Each point is reached from the start by the listed moves, each made 0, 1 or 2 times, or once backwards (-1), plus a little noise. Say if it took an odd or an even number of moves. Then give how often each move was made.

Moves:
(1): [  4   1 -23  20]
(2): [ -2  24 -19   4]
(3): [ 35 -16  36 -20]
Start: [-12  15 -19   6]
Points:
[ 65   9 -10   9] -> odd (2, 1, 2)
[ 56   6  34 -32] -> odd (0, 1, 2)
[ 30  25 -46  30] -> even (2, 1, 1)

Moves:
(1): [ 22 -12 -11   6 -19   9]
(2): [  5  15 -17  12  -6  -7]
(3): [23  4 14  5  7 -4]
(4): [-1  2 -6 -3 14 18]
(5): [  8  -8  -2  -7  18 -10]
(6): [ 15  16   1 -27 -19   2]
Start: [  5  -6   6   6 -15  -7]
Points:
[ 76  14  17 -55 -11 -25] -> odd (0, 0, 1, 0, 2, 2)
[ 59 -27  23  49  -1  -8] -> even (1, 0, 2, 0, 0, -1)
[  0   8   4 -89  27  16] -> odd (-1, -1, -1, 2, 2, 2)
[ 81  15  29   2 -56   8] -> odd (1, 0, 2, 0, -1, 1)
[-36  13   1  45   0 -16] -> even (-1, 1, 0, 0, -1, -1)
[ 54  27  28 -61   8 -35] -> even (-1, 0, 1, 0, 2, 2)

Moves:
(1): [ -8  -5  10 -13   2   0  -6  10   7 -19  -9   6]
(2): [-4 31 -1 -4 -9  4  1  2 -1 -1  0 12]
(3): [-8  7  8 -2  6  0  4  2 12  2 -5  6]
(4): [ 18 -15  -1  -5  -1  13  17   9   2   6  -8  27]
(5): [  2   6   4  -6   7  17  -6   4 -11   5  -7  -7]
(6): [ -4  -3   3   9  -7  12   5   2  23   7 -21 -13]
(7): [-7  4  7  0  2  1 16 -9 -2 -4  5 -6]
(8): [ 2  7 -4 -7 -6 -5  6  4  1  4 -2  7]
(9): [-13  -4 -17   7   2   0  -7  -2   8   2   1  -1]
(10): [ 13   1   2 -19  -5  -5  -5 -18  21  -2   0  -9]
(11): [  0  -1   5 -14  -3   6   0  -5  -4  11  20  10]
Start: [ -3  -6  -4  -5  -6   1 -13   6   2   0 -14  -5]
Points:
[-32  47 -42  -5 -49 -21 -16 -41 121  29 -38 -47] -> odd (-1, 1, 1, -1, -1, 2, 0, 2, 2, 2, 0)
[ 34 -72  11 -29 -19  30  16  81   5  -8 -73  60] -> even (2, -1, -1, 2, 0, 1, -1, 2, -1, -1, 0)
[-46 -12 -10 -22   4  55   3  58  13  -2 -70  21] -> even (2, 0, 0, 1, 2, 1, 1, 2, 2, -1, 0)
[-27  65   8 -15 -23  28   4  27  21 -21 -66  -3] -> even (1, 2, 0, 0, 1, 1, 1, 1, 0, 0, -1)
[ -1 -39  23 -36 -12  42  -3  14  25  12  -8  27] -> even (1, 0, 0, 1, 0, 1, 0, -1, 0, 0, 2)

Moves:
(1): [  4   5  -9   3  -5  16   5  -9 -12   1  -3 -14 -18  29   0]
(2): [  7  35 -14  -7   0  -5  12   1 -23   5  11 -23   9  -1  17]
(3): [  4  10   7  -9   1  -3  13 -19  -8   2  -4 -10 -10 -11  -4]
(4): [-44  12  19   9  22 -20 -13   8  -6  23  16  15   9  17  -2]
(5): [ 16  -3  -5  -1  20 -15   8   0  17  13  21 -13   1   0  -3]
(6): [ 11  -5  -2   9   2   1   6   2  12 -13 -14  -7  -2   7 -13]
(7): [  8   6 -17 -11   8   4   9   2  -1  -1   6   8   4 -12  -9]
(8): [  0  24 -21 -30  14  -4 -18  -1   4   6   3  -4 -11   4   3]
(9): [  1   6 -12  -7   4 -29  -7   4  -9  -6   8   6   5  -2 -16]
(10): [-13  16   3  10  -9   2 -15  -3   6   5  15  10  -2  -5  -6]
(11): [ -6 -18   6  11   7  19  -1  -8   6 -17   0 -15  -3   0  -2]
(12): [-16  19  -5   2   7   5  -1 -25   7  -8  -8   4   4  24  21]
(13): [ 31   3   3  -5  10  -2 -14  -5 -11   0  -2   0  12  -2  -4]
(14): [  1   4  17  -9 -13  -8   0   5  10 -14   4   4   7  10  -1]
Start: [  1   1   1   6   6  -1  -4   0   7 -10  27 -17  -6 -14  -5]
Points:
[  0  43 -43 -24  46   3 -20 -63 -12 -74  51 -13  17  37 -11] -> even (1, 0, 0, 0, 0, -1, 2, 0, 2, 0, 2, 2, 1, 1)
[-118  -16   70   37  -11   -5  -39   49    7   62   61   26  -36   83
    1] -> odd (2, -1, -1, 2, 0, -1, -1, 0, -1, 0, -1, -1, -1, 1)
[-24  49 -47  45 -67  24  10   4 -70 -16  38 -56 -13  -7  41] -> odd (1, 2, -1, -1, -1, -1, -1, -1, 1, 1, 0, 0, -1, -1)
[ 87  21 -18   0 -17 101  -8 -57  10 -89 -16 -29  -3   8 -14] -> odd (1, 0, 0, -1, -1, 1, 2, 0, -1, 1, 1, 1, 2, 1)
[  66   36  -64  -64   39   53   51  -96  -13  -28   18 -103  -71   19
   21] -> even (2, 0, 2, -1, 1, -1, 1, 1, 0, -1, 1, 1, 0, 0)
[ 58  12 -62 -42 101 -44  -8 -33  73 -51   2   8  26   2 -40] -> odd (-1, -1, 0, 0, 1, 2, 2, 1, 1, -1, 0, 2, 1, 0)

Moves:
(1): [ 10 -14   2  -3  -5  -7   3   1  -5  -9   9  13 -10   6   0   5 -14 -11
   9  -4   2  -7  -3  -6 -13 -20]
(2): [ -5  -8  -7 -12 -11  -5  -5  -3   2   7   8   3  -9  12  13   3  -9   0
  10  -7   5 -14   7  13  14 -14]
(3): [ -7   5  -5  -8   1   6  -8  -1   4   3  -2  13  -3  -9  -1  -4   3   3
  -2 -10  -9  -5   7   5   8  -8]
(4): [  2  -1 -11   5  -7   6  13   5  16   6  11   7  -5   3   3  14   3  -4
 -12   2  10   1  -4   0  -5 -10]
(5): [ -7 -10 -13   2  12   9  -2  -7  -5  -4  -4  -1   0   5  -6  -4  -8   4
   1  -5  13 -13  -7   0  10  -6]
(6): [  3   1   4  -8   4   1 -13   8  -5  -8  17   7  -4  16   4   1  -8  -6
  -4  13  -3  -3  -7   1   3   3]
(7): [ -3  14 -22  -1  -1   1  -8   3   2   2  -4  -1   6   6   4   5  -1  -2
  11  -6   9   6   9  -5 -12  10]
(8): [  4  -5   4   1 -16 -10  -8  -4  17  -7   2 -12 -13  -6   0   3  -7 -11
   6  -2 -10  -4 -11  17 -12   3]
(9): [ -2   5  -3  -4  -6   1  -4   3   1  -4  -7  -7  -6   1   1   7   4   4
  -2   2  -2  -5 -10  -2   3  -7]
(10): [  0  -6   0  -6   6 -14   8   4  -3  10   3  12   0  -3  13   4   4   3
  -2  -5 -12  -2   0  -4  -1  -8]
(11): [  5  -5   1  -9   8  -9 -19  -5   4  -6 -12  -5  -8   9 -10  -3   3   9
   1  -1   9  -3  15  -1  -1   9]
(12): [18  3  1 -8 12 -2 -1  2  5 -5  7 -5  8 -3  2 -3 -2 13 -2 -7  9  4 13 -4
 -6 -3]
(13): [ -5   0  -6   0   6  -1   0   1 -10   4   4  -6 -19   7   4   1  -1   4
  16  -2  -9   2  -8   0   7   4]
(14): [  7  -2  -5  -8   3   0  -3   6   2  -8  -7   5   7   4  -3 -16   2  -5
  11  17   0 -12   0  -3   8   2]
(15): [16 10  8 14  7 14 -2 -3 37  3  2  9 17 -1  2  1  7 -7  7  5  6  2 -1  4
 -2  3]
(16): [ -1  11 -19  -3  -3  -5  -8   0  -9  -2  -7   1   8   3 -11   4   9  -4
  11   5   4  -2   8   3 -11   2]
(17): [  1  -3   1   0  -7   5 -15  16  -1   0  -1  -5   8   3  -4 -15   4  13
 -13  -5  12   8   5   8  -2  11]
(18): [  4   7   3  -5  -3   4   3  -9  -7  10  -6  13   6   1 -13  -5   2 -10
  -5   1  12  16   5   6 -14   1]
(19): [ 5  1  1  7 12  6 -6  1 -5  2 -8  2  1 -8  1 -6 -1  2  0  5  3  4  8 -5
  3  6]
(20): [ -6 -12 -10   7   3  -5  -5  11   4   0   1 -14   1   7 -11  -7   7  -3
  -1   3   7  10  -5  -7   7  -4]
(21): [  2   1   1  -1  -2   8   8   2  -1  -4 -13   8  13   1  -1   3   3  -8
  -3   5 -10   5   2   0  -2  -1]
(22): [ 3 -8  0 -9  0 -4  1  5  3 16 10  6 -2  1 -2 17  1  2  1 -2 -1  6  1 -7
 -9  3]
(23): [ -1   2  -6   8  -4   4   9  -1  14  17   9 -10   5  11  11  -9  -7   3
   7  -7 -12 -13   4   3  -3  -9]
(24): [-13   0  -3 -10   1  -2   5   9   2   6  -1   6   3   8  -1   8  -8  12
   1   8   6  -3  -9   3  11  -9]
Start: [ -1   5  13   0   8  16   1   3 -15   9 -19   9  -4   0 -15  -2 -14 -18
   1  -4  13  -8 -11  -1 -13  -9]
Points:
[ 32  67 -68 -53   6  62 -91   2  40  66 -71  42  45  47 -29 -29  -4  31
  21 -62  72 -16 100  36 -65  -5] -> odd (0, 1, 2, 0, 1, 0, 2, 0, 2, 0, 2, 1, 0, 0, 1, 1, 2, 2, 1, -1, 1, 1, 2, 0)
[ 44 -10  17 -24  43  33 -14  67  93  10  11  54  22  70   9  47  -8 -21
  -1 121  54 -50 -38 -37  52 -55] -> odd (0, 1, -1, 2, -1, 2, -1, -1, 2, 0, 1, 0, -1, 2, 2, 0, -1, -1, 2, 1, 0, 1, 0, 2)
[  41   76  -41    6   86   76  -14  -33  -67   39  -19   86   69    6
  -62   34  -38  -53   56   -9   90   48   46  -45 -110   23] -> odd (1, -1, 0, -1, 2, 1, 2, -1, -1, -1, -1, 1, 0, -1, 1, 2, -1, 2, 2, -1, 0, 2, 0, 0)
[-24  17 -52 -40 -22 -32 -61  93 -42  46  45  14 -11  85  41  -7 -32   9
  52 -12   3 -10 -21   2 -25 -23] -> even (1, 1, 0, -1, -1, 2, 2, 0, 1, 2, -1, 0, 1, 0, 0, 1, 2, 0, 0, 1, -1, 0, 1, 1)
[ 54 -40 -42 -32  -3 -20 -14 -16  37  56  28  15 -67  79 -20  60 -53 -53
  83 -19  83 -39 -10   5 -71 -97] -> even (2, 2, -1, 1, 1, 0, 0, 1, 2, 0, 1, 1, 1, 0, 1, 1, -1, 2, 1, 1, -1, 2, 1, 0)
